Rows are points. Examples show where two turns around zero, p and q, send a point. Write where each new point lands after one turn and then the other. Backwards means that the second turn is done in reverse. Each puzzle has new turns, and all numbers are rounded.
In the rows, 128 means zero.

Turn p:
[135 108  87] -> [110  96 100]
[108 145 114] -> [128 146 105]
[145 137 128] -> [145 119 129]
[131 162 209] -> [169 175 190]
[121  89 101] -> [ 89 103 115]
Turn q:
[173 128 145] -> [167 103 139]
[ 99 126  93] -> [106 156 100]
[106 173 107] -> [124 181 139]
[134  84 167] -> [114  71 133]
Where do these land?
q, then p: [ 96 129 113] -> [127 155 105]
p, then q: [ 94 180 143] -> [170 170 151]
p, then q backwards: [184  99 110] -> [156  86 170]
p, then q: [138 104 146] -> [110 107 143]

Turn p:
[ 86 178  97 103 138 117] -> [ 80 186 119 118 144 133]
[140 136 148 143  94 117] -> [137 127 142 128  86 122]
[126 150  99 152 136 174] -> [113 130 127 150 136 186]
[154  85  88 161 169  90] -> [133  92  60 168 142 104]
[174 116 181 105 137 171] -> [199 118 171 124 147 140]
[120 113 179 153 110 130] -> [132  98 173 135 106 110]
[ 95 118 105  79 112  97] -> [101 145 105  73 137 101]
Turn q:
[147 120 145 153 111 141] -> [154 123 128 141 130 158]
[137  72 165  82 122  72] -> [134 102 198  67 103 128]
[129 105 113 174 154 167] -> [128  89 108 167 166 141]
[124 165 101 169 132 125] -> [142 143 104 174 131 102]
[165 111 115 122 147 150] -> [143 100 102 106 152 133]
[ 81 212 136 124 131 126] -> [ 97 211 121 155 130 103]
[113 110 121  70  99 115] -> [ 97 125 135  84  84 131]
Where do these land?
p, then q: [ 96 137 170 192  96  98] -> [132 135 188 167  77 162]
q, then p: [ 97 115 148 159  75 164] -> [110  96 163 139 110 188]
q, then p: [103 167 129  96 149 144] -> [ 86 171 129 131 144 122]
q, then p backwards: [139 158 130  95 166 160] -> [106 126  93  80 151 120]
p, then q: [129  64 125 137 111  87] -> [128  76 149 106  82 106]
q, then p: [183 127 104  82 136 112] -> [158 153  86  81 140 111]
q, then p: [154 116  70 112 138 117] -> [129 116  74  97 123 103]
q, then p: [123 141 148 153 153 142] -> [127 131 134 169 146 130]

Turn p:
[132 124 160 103 104  99  93 157 105] -> [111 127 139  94 125 114 110 127  68]
[ 98 127 128 176 116 135 164  89 142] -> [111 114 138 163 100 113 145 106 181]
[110 127 130 151 169 143 134  95 185] -> [157 139 152 171 119 137 101 127 181]
[173 118 133 159 147 124 126  81 149] -> [180 135 116 169 105 122 131  97 131]
[114 123  95 152 162 156 137 122  98] -> [104 144  95 161 136 162 141 132 149]
[100 162  95  90 115  96  80 140 109] -> [101 132  92  66 139 124  78 131 124]
[150 130 174 141 102 127 153 182  99] -> [107 131 151 124 116 100 177 160  78]
[160  96 132 145 116  95 102 184 159] -> [155  86 132 133 101 122 107 173  77]
[143 142  81 104 145  83 115 151 155] -> [158 109  89 110 152 112  86 163 130]
[106 108  86 130 107 148 139 114 107] -> [101  98 106 123 134 158 146 110 152]
[163 155 175  98  98 153 106 137 137] -> [159 158 165  78 112 125 146 125  98]
[ 87 123 147  87 154 176 185  84  91] -> [ 92 161 161 143 194 148 166  84 166]
Turn q:
[134 123 106 198 102 119 138  88 117] -> [128  91 122 165 122 160 172  80 130]
[ 88 110 121 101 225 115 115 155 145] -> [ 93 171  93 127 139  96 100 173 200]
[160 129 113 210 110 180 128 131 113] -> [154  86  94 176 112 190 151 133 103]
[123 195 163 102 106 108 126 102 143] -> [139 190 160 120 112 115 127  89  93]
[163 125 113 110 125 112 112 113 117] -> [159 116 136 136 146  96 132 121 127]
[144 117 124 139 102 171 120  78 144] -> [165 106 135 136 137 170 103  90 127]
[146 104 135 117 118 112 121 138 164] -> [137 121 173 127 132 127 124 147 146]
[130 104 192 102 121 126 122 141  99] -> [ 94 131 150 125 170 120 100 148  85]
[ 95 150 109  95 166 121 181 164 127] -> [108 165  93  68 117 113 150 155 148]
[ 97 124 106 105 106 116 118 170 111] -> [104 105 126 100  93  93 120 145 120]
Where do these land?
p, then q: [ 83 159 121 127  85  87 111 151 101] -> [ 86 119 143  95 103  75  98 111 146]
p, then q: [170 121 160 111 130 133 169  86 102] -> [135 158 112 131 175 139 179  94 132]
q, then p: [ 97 158  78  87  81 134 133 147  83] -> [116  76 100  84 170 116 124  78 101]
p, then q: [156 126 158 155 156 147 172 145 152] -> [120 142 138 145 129 160 183 160 103]
p, then q: [149 103 160 114 216 156  95 101 114] -> [165 161  68 193 121 154 128 112  88]
q, then p: [129 102 108 139 106  93 108 167 144] -> [114  87 170 139 116 108 129 140 104]
p, then q backwards: [161 152 120 140 134  90 146 122 171] -> [162 137  84 101 146 124  93 137 125]
q, then p: [138 133 121 165 113 142  98 132 141] -> [127 113 129 138  86 140 155 124 118]
q, then p: [ 79 125  88 137 101 121 142 121 112] -> [120  81 140 113 145 136 123  86 152]
q, then p: [118 101 165 105 158 176 107 109 159] -> [148 173 130 113  97 172  86 146 123]

Turn p:
[198 119 143 128 115 127 132 105 111 131 128 145] -> [178 133 137 111 122 105 105 107 125 124  84 117]
[124 139 130 140 174 131 115 113 112 141 124 144] -> [122 126 114 113 150 109 121  91 119 124 153 136]
[ 99 114 128 136 195 152 142 115 164 130 133 122] -> [124 112  82 162 152 122 135 107 143 149 165 163]
[146 123 127 118 123 110  69 122 158 112 115 133] -> [140 121 113 126 152 130  84 163 125  94 131 110]
[114 124 136 148 123 120 126 112 141 149 108 140] -> [102 125 134 124 145 126 105 121 146 135 118 139]
[114 131 154 122 116 129 134 111 109 137 135 111] -> [119 123 141 133 116 139 137 103 149 122 125 107]
[186 131 144  70 128 108 143 124 135 143 116 147] -> [176 100 112  86 146 123 138 134 133 138  84 102]
[ 98 115 111 126 111 150 130 128 116 131 115 118] -> [104 139 135 147 128 161 134 122 113 135 124 130]
[101 158 121 132 108 155 142 134 128 119 150 131] -> [124 166 146 132 122 145 155 134 143 135 149 135]
[121 122 140 138 111 127 142 225 131  73 119 143] -> [146  97 191 137 114 129 154 194  94 133 154 161]
[101 116 127 130 117 106 132 102 118 114 123 150] -> [104 128 134 127 139 133 136 120 137  93 107 148]
[155 138 102 138 123 107 138 116 112 138 115  77] -> [109 139 114 142 106  94 128 126 109 141 103  86]
[107 135 100 138 120 142 119 158 127 147 183 103] -> [114 155 112 124  73 148 133 141 125 141 168 129]
Turn q:
[109 126 136 134 189 103 137 135  95 126 144 112] -> [130 117 165 145 147 120 101 144  90  99 161 124]
[142 139 131 137 106 146 109 120 125  41 146 102] -> [142 128 161  97 100 130 172 138 178  82 134 152]
[122 136 126 121 152 160 115 132 142 144 111  99] -> [106 139 143 148 150 155 112 129 142 120 104 125]
[112 134 101 127 111  72 127 127 127 145 117 111] -> [127 174 119 115 120 111 127 125  98 128 138  91]
[134 137 139 101 153 145 121 138 160 145 147 162] -> [136 113 136 138 145 133 100 142 153 177 130 137]
[159 151 134 142 165 103 109 117 154 130 105 139] -> [139 124 123 153 139  95 102 142 162 119 125  91]
[108 123 148 143 112 147 124 145 136 138 135 127] -> [103 120 131 131 101 141 120 118 127 139 121 143]
[118 138 146 101 118 151 132 108 105 149 127 129] -> [145 121 128 114 142 149 111  98 116 132 107 144]
[166 132 103 126 106  68 136 146 111 135 159 105] -> [169 155 131 137 104 129 163 128 103 135 165  83]
[133 148 117 137 111 135 172  80 122 116 113 135] -> [149 145  94 128 146 103 141  96 135 105 127 160]
[111  47 138 133 102 138 155 133 129 138 109 141] -> [ 71  90  90 107 136 136 159 113  98 144 138 134]
[114 126 132 125 118 160 119 160 125 114 103 128] -> [102 119 148 125 122 131 144 134 128 132  89 143]
[135 126 112 136 121 137 107 122 134 142 147 171] -> [145 119  95 124 114 133 114 158 135 151 124 138]
Where do these land?
p, then q: [118 143 163  84 137 116 140 170 127 100 130 125] -> [111  97 141 149 142 143 170 109 120 145 168 135]
q, then p backwards: [104 145 170 101 100 100 140 149 121 104 126 168] -> [167 138 148 160 145 113 160 157  98 160 126 145]
q, then p: [169 147 115 135 117 124 129 119 106 141 153 109] -> [162 161 138 145 114 102 121 127 123 144 114 120]
p, then q backwards: [148 134  91 160 156 111 124 138  97 165 135 123] -> [ 80 121 138 139  94  88 144 128 127 142 118 151]
p, then q: [171 121 138 149 147 127 127 108  91 162 129 125] -> [154 140 101  90 138 136 116 111 131 104 125  89]
q, then p: [145 137 127 166 153 117 159 106 121 138 149 120] -> [139 159 126 135 100  95 115 131 125  99 137 151]
p, then q: [ 94  80 116 103 126 144 117 114 151 108 105 117] -> [ 97 111 113 153 127 131 134 170 127 100 109 165]
q, then p: [120 140 101 125 128 142 149 107 119 135  96 121] -> [119 138 124 124 163  98 146 121 108 122 134 132]
q, then p: [101 122 131 139 126 180 105 123 157 121 106 127] -> [106 125 132 135 178 161 124 151 130 132 143 153]
p, then q: [163 134 132 168 121 105 135 135 109 112 113 115] -> [131 120 137 110 101 103 124 107 111 114 132  86]
q, then p: [ 77 106 130 101 105 155 121 144 138  99 144 142] -> [132 108 135  88 152 184 150 120 144 136 128 141]
p, then q: [125 122 109 118 140 146 101 107 158 102 120 149] -> [143 123 140 153 135 118 126 179 142 116 123 139]
q, then p: [140 152 136 143 130  88 110 120 124 170 155 104] -> [139 167 135 145  98 120 100 128 129 117 140  83]
q, then p: [118 110 134 102 107 137 134 152 174 133 129 147] -> [ 97 120 107 104 132 156 125 117 154 161 128 132]
